Every row gives one point. Each copy is the shape, with its points in the same order, turned, moved and blurred by noise. Say if it was mirrored as well.
(in the rows, 128 means zero)

Shape (7 x 2):
[[102 194]
 [182  67]
 [131 186]
 [149 157]
 [123 186]
 [109 122]
 [ 74 133]]
Copy 1 (7 x 2):
[[ 67 164]
 [200  91]
 [ 99 173]
 [127 157]
 [ 97 169]
 [112 106]
 [ 82 105]]
Copy 1 is: only turned
Copy 2 (7 x 2):
[[186  90]
 [114 226]
 [197 122]
 [180 145]
 [187 111]
 [124 133]
 [119  95]]
Copy 2 is: mirrored
Copy 3:
[[188  93]
 [ 85 195]
 [185 123]
 [169 144]
 [184 109]
 [120 103]
 [122  67]]
Copy 3 is: mirrored

Shape:
[[ 79 112 144 133]
 [167  95  77  93]
 [144  93 134  94]
 [131 175 233 128]
 [ 98 137 114 132]
 [ 78 113 122  35]
 [119 129 153  84]]
Copy 1 (7 x 4):
[[124 177  93 162]
 [174  77  67 119]
 [181 138  81 131]
 [151 229 168  93]
 [109 141  94 134]
 [145 177   7 105]
 [155 172  79 106]]
Copy 1 is: mirrored
Copy 2, 7 rows:
[[118 180 123 151]
 [180 101 150  84]
 [131 141 145  89]
 [ 16 125  76  98]
 [145 145 100 144]
 [163 203 109  55]
 [126 157 107  83]]
Copy 2 is: mirrored
Copy 3:
[[139 111 152  99]
 [182 135  41 115]
 [189 134 106 119]
 [141 188 185 182]
 [120 124 114 106]
 [175 181 132  44]
 [167 171 134 112]]
Copy 3 is: only turned

Shape (14 x 8):
[[ 90 123 123  82 183 127 139 175]
 [130 155  53 179  93 142 116 134]
 [168 187  73 145 115 175  74  94]
 [110 200  69 138 117 165  87  60]
 [ 52 199 104 178 151 166 130 181]
 [ 58  66 167 153 153 184 190 120]
 [172 172 114 110 121 143  61 170]
 [ 98 133 196 126 163 163 154 184]
 [124 177 146  97 120  87 123 126]
 [156 184  89 138  80 182  96 107]
 [ 90 213  67 154 123 162  96 131]
 [ 41  88 190 162 160 133 132 155]
 [152 145 152 140 157 132 178 176]
 [133 151 157 154 212 110 131 176]]
Copy 1, 14 rows:
[[160  98 188  94  79 114 110 152]
 [117 105  63 115 122 195 139 170]
 [ 90 165  72 162  99 168 155 170]
 [ 54 126  93 152  90 172 191 160]
 [115  63 120  81 108 142 152 249]
 [174  35 174 144 189  88 155 134]
 [106 170  97 136  77 136  75 185]
 [159  82 155 109 134  49 103 186]
 [ 83 123 114  82  84  98 112 121]
 [ 97 131  53 165 100 156 136 170]
 [ 83 102  95 113  79 173 166 212]
 [130  53 190 100 186  95 107 171]
 [185 116 109  79 123  78 121 156]
 [154 152 163  55 135  90 127 188]]
Copy 1 is: only turned
Copy 2, 14 rows:
[[158  93  54 107 100 134 127 120]
 [179 125 191 137 168 163 152 147]
 [149 188 156 146 201 199 126 140]
 [121 146 160 127 176 237 127 151]
 [203  94 122  48 142 181 149 192]
 [101  54 109 108 106  88  94 221]
 [175 213 113 120 150 146 153 114]
 [139 115  59  61 123  88 130 180]
 [102 141 111  80 138 149 172  95]
 [139 185 151 146 191 183 160 167]
 [180 138 146  97 163 222 151 162]
 [126  91 120  46  76  95  93 184]
 [154 103  86  89 179  82 150 134]
 [171 113  83  50 162 105 100 107]]
Copy 2 is: mirrored
